Each row of a before or after table is a point. The points were changed in one or more steps. Then noise was added and the rows were shuffled. The steps act on columns, c1 being the first. What was done? A step turns or swaps two columns, mirrors them in a line or flattens them onto one, adds a multiple of one to another, or multiplies or shifts one. Angles are multiples of 10 degrees, from the lower column toward the higher: turns from -170 to 170, lines from 10 to 170 but not 90. Use the fewest steps. Two steps may share a column if one is a turn and the other turns, adds or multiplies; they go together, in the order done. Otherwise the lowest column goes first.
(in the rows, 128 means zero)

Before (10 x 3):
[[109 122 145]
 [109 169 106]
 [ 99  96 131]
 [ 75 114 131]
 [ 90  93 173]
 [157 112 132]
 [132 131 111]
 [121 112 203]
 [148 172 105]
 [120 113 102]]
After (10 x 3):
[[105 119 123]
 [138 129 158]
 [ 58 131 154]
 [101  93  84]
 [156 172 136]
 [ 70  82 119]
 [146 130 119]
 [146 102 108]
 [132 154 102]
 [109  81 107]]
Steps: turn c1 and c3 by 60 degrees; add 0.5 times c3 to c2

Before (11 x 6):
[[120 105 170  93 105 100]
 [145 100 116 106  89  97]
 [120  99 123 117  95 137]
 [157 102 152 164 153  94]
 [115 170 124 137 100 117]
 [121 135 148 127 107 160]
 [193 133 111 156 163 143]
 [160 173 107  95 162 144]
 [118 146 114 106  98 127]
 [164 158 168 129 147  97]
 [174 144  89  96  89 117]]
After (11 x 6):
[[111 106 175 102 173 152]
 [165 146 118 103  75  88]
 [138 100 148 115 119 102]
 [110  99 116 124  81 131]
 [110 144 121 112  93 116]
 [108 139 111 131  82 164]
 [147 103 169 155 219 128]
 [103 169 137 135 112 118]
 [186 133 103 150 132 121]
 [159 160 174 127 217 148]
 [151 171 105 105 126 118]]
Steps: shift c1 by -10; turn c3 and c6 by 60 degrees; add 1.5 times c3 to c5; multiply c4 by 0.7

Before (13 x 11):
[[141 131 135 168 110 139 155 119 132 141 131]
 [140 139 142 105 140 121 131 168 122  81 120]
 [127 123 122 161 174 128 148 134 105 139 134]
 [129 138 115 139 116 111 119 118 134 141 119]
 [157 101 176 107 155 114  77 112 107 130 114]
 [145 109 148 116 155 138 126 145 126  97  84]
 [100 136  92 141 138 116 159 118 133 131 106]
 [102 111 138 139 108 134 122 108 109 149 132]
 [ 99 130 139 145 143 115 144 120 151 147 126]
 [156  81 149 111 134 116  89 156 132 118 120]
 [143 121 120 113 111 143 146 116 144 149 146]
 [118 113 128 137 128  91 161 111 121 138 128]
 [150 112 132 115 134 135 114 134 147  65 130]]
After (13 x 11):
[[179 161 248 157 104 118 154 104 132 117 112]
 [110 123 105 111 112 137 141 125 111 165 151]
 [113 113 157 142 141 116 102 130 109 147 123]
 [ 97 146 128 128 138  91 115 112 126 141 115]
 [101 125 147 110 166 138 140 119 127 143 137]
 [133 154 153 106 139 134 102 101 133 152 133]
 [108 144 114 178 164 125 128 124 148 145 136]
 [137 113  99 115 138 118 130 117 131 133 115]
 [ 97 120  39 142 140 126  99 122 129 114  97]
 [165 165 183 134 109 125 157 160 100 109 118]
 [131 142 181 153 117 153 146 141 122  56  93]
 [140 129 139 132 113 135 150 143 103  70 131]
 [122 120 163 136 108 128 141 165 138  71 119]]
Steps: turn c1 and c7 by 90 degrees; add 0.5 times c9 to c8; turn c2 and c9 by 150 degrees; multiply c3 by 2.5; swap c4 and c5; add 1 times c11 to c10; turn c6 and c11 by 20 degrees

Before (12 x 18):
[[127 130 148 170 157  66 131 155 116 101 121 169 149  92 115 182 115 130]
 [175 185 141 121 156 125 149 152 113 147 162 140 129 127 159 103 107 126]
 [166 160 129 102 133 107 137 161 176 103 131  87 131 145 118 112 136 142]
 [179 134 101  88 123 137 135 138 110 140 114 139 139  84  79 143 107 153]
 [ 99 195 131 124 133  85 110 151 124 141 142 164 100 126 157 148  94  97]
 [123 127 143 167 130 139 117 142 137  80  87 130 164  87  72 133 150 169]
 [119 177 152 148 174 141 152  78 158  65  86 155 125 123 157 158 116 117]
 [120 147 163 159  96 151 157 120 130 115 155  89 161 146 131 188  97 117]
 [172 127  99 140 151 112 185 115 141  86 120  93 103 117 140 109  77 160]
 [121 144 121 113 154  97 130  86 131 106 115 151 124 132 135 134 139 115]
 [169 109 102 112 109 141 147 105 177 127 162 168 142 125 124 113 147 147]
 [140 116 151 170 151  68 143 153 170 131 110 103 136 171 111 152  98 116]]
After (12 x 18):
[[151 107 150 168 103  68 133 152 174 131 131 101 152 169 111 153  99 152]
 [ 79 146 131 126 141  86 144 150 126 142  94 163  66 100 157 147  95 138]
 [235 131  98 141  68 114 111 115 142  88 159  92 160 122 141 108  76 114]
 [ 99 140 142 166 133 140 135 140 135  81 185 131 151  99  74 135 149 134]
 [118 144 148 169 108  65 149 157 116 102 133 167 144 100 115 180 115 130]
 [210 122 103 111 127 142 102 106 175 127 121 169 190 133 125 115 145  91]
 [111 129 119 114 109  97 146  85 130 105 125 152 115 127 132 133 138 148]
 [111 141 152 149  79 138 150  77 157  67 144 155 113 101 160 157 114 167]
 [211 127 129 101 119 109 125 163 178 103 136  88 178 127 118 114 136 115]
 [ 92 124 166 157 125 151  84 120 129 112 104  91 147 137 131 189  98 116]
 [229 141 144 121  93 124 136 152 111 146 105 141 189 105 158 103 105 103]
 [235 148 101  85 125 135 118 138 110 138 158 139 201  94  79 140 108 124]]
Steps: multiply c1 by 2.5; turn c1 and c13 by 30 degrees; flatten c2 and c14 onto the line at 120 degrees; turn c5 and c7 by 130 degrees; turn c11 and c18 by -130 degrees

Before (11 x 32):
[[ 69 108 147  96 120 136 187 145 116 164 208  60 137 159  93 133  97 160
  135 122 128 159 105 111 114 123 127 109 137 146  47  82]
 [ 28  61 108 127 141 118 169 114 140 122 151  53 123 122  76 139 102 193
  132 104 123 131 150 124 160 120 124  89 138 159  83  76]
 [ 98 106 131 149 132 120 202 148 135 141 199 103 119 138 123 147 108 161
  142 164 133 179 131 142 159 110 141  78 113 127  85  91]
 [112  65 137 127 133 109 179 110 189 117 176  44 145 129  64 133 147 156
  115 163 128 127 145 147 120 124 108 103 183 129  72  99]
 [156 161  78 125 111 114 114 143 135 138 103 164 117 117 113 128 161 165
  136  97 178 121 161 115 128  79 109 159 151 153 120 139]
 [140 152 101 123 141  93  80 117 163 150 134 151 101  96 148 146 141 137
  160  95 144 142  99 147 134 120  80 150 181 106 120 133]
 [173 151  87 139 115 132  99 149 148 105 118 168 117 101 115 156 128 133
  115  93 139  96 121 120 108 152 103 151 146 162 147 137]
 [151 192 124 119  98  80 118 148 167 133 119 149 108 123 136 159 119 123
  142  91 123  86 152 130 106 110 128 152 159 107 138 132]
 [122 158  80  63  98  72 125 113 145 135 143 157 138  89 168 196 153 124
  112 117 135 112 125 136 102 132 110 193 159 146 133 146]
 [128 152 103 156 113  83  86 108 148 127 127 145 107 133 143 125 156 107
  107 113 152 102 132  80 111 128 126 146 133 130 111 111]
 [112 150  99 125 103 100 119 140 139 106 124 144  84 115 136 104 123 140
  112 101 136 136 135 149 126 135 142 188 163 157  97 112]]
After (11 x 32):
[[ 70 108 148  96 122 136 187 145 116 215 205  60 148 160 168 124 111 161
  134 122 129 157 105 111 114 122 126 110 129 146  47  82]
 [100 107 132 148 132 119 201 148 137 199 227 103 121 137 150 152 127 160
  143 164 133 180 131 142 159 109 142  78 126 127  83  93]
 [151 193 124 121  98  80 118 148 166 105  82 150 105 122 136 123 132 124
  143  90 123  86 151 130 106 111 128 152 192 108 138 132]
 [ 28  61 108 127 140 118 170 115 140 136 154  53 141 123 169 129  89 194
  131 102 124 130 151 125 160 119 124  90 123 159  84  75]
 [111 150  99 125 102  99 119 139 140 110 142 145  84 115 135  85 122 141
  112 101 136 136 135 148 125 134 142 190 138 158  96 112]
 [112  65 137 127 133 108 180 110 190 143 172  44 166 129 128  89  71 156
  115 162 127 128 146 148 120 124 108 103 149 129  71  99]
 [155 162  79 125 111 114 113 144 136 121  95 164 121 117 103 112 100 165
  136  97 178 121 161 113 127  79 110 158 153 153 120 140]
 [138 152 101 123 141  93  80 117 162 158 134 152  96  95 113  97 132 138
  160  96 143 141  99 146 134 120  79 150 183 106 120 132]
 [172 150  87 139 115 134 100 150 147  87 102 167 123 101 132 133 113 132
  114  94 140  97 120 120 108 152 102 153 168 161 148 135]
 [121 159  81  64  99  73 125 113 144 133 123 157 126  87  90 150 157 124
  113 116 136 112 123 135  98 131 109 191 208 146 133 146]
 [128 150 103 157 114  84  86 108 147 113 105 144 103 133  98 123 126 107
  108 112 151 103 132  81 111 127 127 147 135 130 112 111]]
Steps: turn c16 and c29 by 50 degrees; add 0.3 times c2 to c29; add 1 times c22 to c11; turn c10 and c11 by -30 degrees; turn c13 and c15 by 20 degrees; turn c15 and c17 by 110 degrees

Before (13 x 64):
[[142 108  75 159 134 113 127 144 136 145 113 136  90 119 147 127  85 154
  158  85  78 128  99  93 149 104 120 126 136 165 132 130  89 108  97 158
  157 154 141 121 151 142 140 150 154 159 111  97 120 136 152  73 133 187
  163 115 162 128 110 120 111 112 115 102]
 [127 132 116 152 145 114 121 150 159 139 122  80 135 117 115 124 116 139
  173  92  86 160 115  94 166  84 111 155 107 148 169 128  99 140 100 163
  163 162 159 119 146 110 154 144 162 157 132 106 107 142 153 131 171 127
  135  89 197  94 137 158 148 128 117 121]
 [122 149  60 164 115 101  72 160 136 131 142  98 107 108 105 121 101 144
  183  95  89 141 109 114 131 145 141 154 120 154 136 143 129 150 129 153
  169 151 166 141 161 148 153 130 139 179 161 109 160 125 187  69 156 140
  125 137 176  95 113 138 135 116 121  92]
 [114 182 109 117 165 112 143 101 148 104 108 162 168 142 124 104 142 122
   91 126 149 135 142 130 127 114 152  99 129  88 115 124 127 200 195 106
   95 182 109 160 105 134  74 157  89 127 180 176 120  94  76 154 107 162
  121 163  86 150 133 195  98 176 156 110]
 [145 118 154 147  78 177 149  68 108 160 177 179 171 149 179 113  90  88
  105 138 167 129 160 139 106 180  87 119 141  80 177 169 143 181 168  87
  126 100 125 129 170 155  89 128  97 117 117 151 101 132 144 122 118 138
   86 149 125 142  92 126 184 146  89 137]
 [151 147 117 122 145  98 120 139 154  97 129 122  99 120 120 143 126 113
  142 105  99 168 117 116 162 136 141 123 106 132 146 120 120 120 148 148
  127 164 188  66 183 159 133 123 149 147 127 121 136 138 133  71 154 137
  161 146 139  94 111 162 114 105 120  95]
 [ 82 137 126 125  74 173 146 114 106 180 165 152 144 146 178 111 111 114
   97 173 168 121 163 149 123 198 115 173 161  88 145 170 143 178 182 116
  114 122  60  92 158 136  99 143  71  87 109 171  69 140 141 154 153 135
  114 137  73 163 105 162 152 135  99 127]
 [131 114 109 151 124 144 101 172 151 129 118 104 120 116 132 109 105 163
  138 103 103 112  72 157 137 140 117 141  64 160 166 100  81 157 110 158
  113 144 117 137  86 126 152 146 152 154  86 121 133 165 178 101 162 117
  134  96 145  80  69 118 144  99 106 146]
 [102  98 143 181 144 122 174 112 117 161 134 164 161 136 144  79 125 132
  123 175 149 123 156 172 119 157  65 183 116 102 168 165 141 165 194 116
  112 107  84 136 154 143 114 172 100 122 126 163 100 126 145 137 128 129
  116 143  89 123  94 112 149  93  93 147]
 [125 209 127 130 201 143 123  88 149  82  81 174 136 134 109  95 126 114
  126 143 133  73 156 138 115 110 133 100 146  78 108 132 166 154 198 124
  105 132 107 106 119 108 108 133  80 117 142 137 134  89 133 157 118 169
  134 139  98 132 134 214 131 178 134 116]
 [ 69 183 157 119 139 147 142 112 149 120  87 157 120 144 101 129 147 109
   92 153 123  88 165 167 120 134 126  94 110  95 147 141 183 158 181 101
  105 165 138 130 129 123  58 135  83 144 152 125 120  76  91 157 126 175
  110 158 106 176 153 165 107 167 134  84]
 [116 187 170  84 134 117 163 115 173  88  98 176 160 156 112 126 125 126
  112 166 138  63 173 132 108 128 157 134 132 101 108 117 152 144 164 112
   85 154 103 152 130 100  88 157 111 121 171 177 136  90 129 134 118 158
  110 176 113 160 162 192 105 149 139 152]
 [141 127  80 125 139  75  98 161 134 116 137 114 147 131 142 165  94 142
  161  94  80 141  85 104 160 135  98 157  79 173 170 155  85 135 140 182
  159 136 143 114 133  93 141 140 131 151 125  64 160 175 165  85 123 137
  128  92 167 106 120 130 134  93 104  83]]
After (13 x 64):
[[104  98 142 182 140 122 172 149 117 159 135 164 162 131 147  79 124 132
  125 173 148 123 159 173 119 159  65 185 144  98  84 108 141 169 197  96
  113 138  82 117 152 107 142 172 102 121 123 166 104 125 141 138 128 125
  116 118  87 126 100 107 151  91  96 147]
 [116 187 172  86 136 116 164 169 174  91  95 174 159 159 110 127 123 125
  115 164 139  61 170 134 108 132 155 129 130  98 154 126 148 143 164 121
   87 104 102 142 133 152 167 157 114 122 169 179 135  93 129 131 117 157
  110  98 112 158 163 193 104 148 140 155]
 [ 67 187 157 120 144 148 142 151 149 116  84 157 121 144 104 131 145 110
   93 154 119  88 164 170 120 133 124  95 160  93 116 122 181 162 181  95
  106 123 141 124 128 162 189 139  83 142 148 122 119  76  93 160 129 177
  112 105 105 179 154 166 111 168 131  84]
 [131 114 104 154 123 142 100 100 149 128 119 107 119 114 129 105 104 165
  139 101 105 112  77 157 137 137 119 140 184 159 106 176  77 153 117 135
  109 127 114 164  91 142  93 145 152 154  87 123 137 167 177 102 164 117
  137 160 145  84  72 118 138 100 108 143]
 [146 118 153 150  73 182 150 170 111 155 177 178 165 151 176 111  90  88
  106 138 172 130 157 141 105 180  87 124 124  81  91 103 145 179 165  70
  125 155 125  84 169 103 171 125  96 120 116 148 105 131 145 120 121 138
   81 112 129 142  95 126 182 145  88 136]
 [141 127  80 125 143  85  98  86 136 118 141 113 147 127 141 167  96 145
  162  94  82 143  87 106 159 138  99 161 173 173  61 139  86 134 138 151
  159  90 141 142 131 137 101 140 130 150 128  64 162 178 161  86 122 138
  124 153 169 103 121 129 132  93 103  84]
 [123 134 118 151 146 114 120  97 155 138 120  80 140 114 114 124 115 140
  173  90  89 158 119  92 168  84 112 154 137 147  86 151 102 141  97 140
  163 105 160 128 144 158  98 142 165 160 133 110 109 142 154 130 168 127
  133 162 196  92 138 157 146 128 120 119]
 [152 147 117 124 140 100 123  82 157  96 132 121 103 120 120 141 122 112
  143 104 103 167 117 116 163 139 142 128 146 133 109 147 117 120 151 137
  129 160 188 117 186 164 120 120 151 146 128 122 136 142 131  71 156 138
  162  80 141  99 115 163 112 102 122  96]
 [122 146  56 162 115 103  72 130 135 133 140  98 107 106 102 123 105 146
  184  93  91 140 111 115 130 146 137 156 132 153 103 123 126 145 133 147
  168 145 167 161 161 155 106 124 140 178 161 106 163 124 188  66 163 141
  123 132 179  94 114 140 133 114 120  93]
 [112 184 109 122 165 111 142 184 148 106 112 161 169 145 125 103 143 123
   88 127 145 133 145 131 122 112 152  95 137  90 150 123 125 201 195 116
   96 132 112 129 104 181 183 154  86 126 184 176 118  95  73 153 108 163
  120 113  87 151 133 194  98 179 153 108]
 [126 208 131 131 203 144 122 141 148  82  84 172 136 134 111  97 122 118
  124 141 132  73 155 137 114 108 134 101 113  78 141 113 169 150 200 138
  109 107 107  87 116 134 149 134  78 119 142 137 136  92 132 149 122 170
  134 108  96 130 131 214 134 177 138 116]
 [ 77 140 126 127  73 173 146 109 108 176 162 146 144 149 178 116 113 115
   98 173 168 123 161 144 125 199 118 174 106  90  99  95 142 178 183 109
  115 139  60 104 155 127 163 149  72  89 107 172  70 142 142 156 153 136
  113 106  72 165 105 161 151 132 100 127]
 [142 111  73 166 131 115 128 109 136 145 118 130  86 121 146 125  84 153
  161  83  73 129  98  91 149 106 118 124 118 166 113 134  92 105  98 152
  164 142 142 135 151 154 120 149 149 153 111  99 123 140 153  75 135 185
  165 136 167 126 111 120 109 114 118 102]]
Steps: turn c40 and c56 by 150 degrees; turn c8 and c40 by 120 degrees; turn c29 and c43 by 170 degrees; turn c31 and c36 by -30 degrees; turn c31 and c32 by 150 degrees; swap c38 and c42
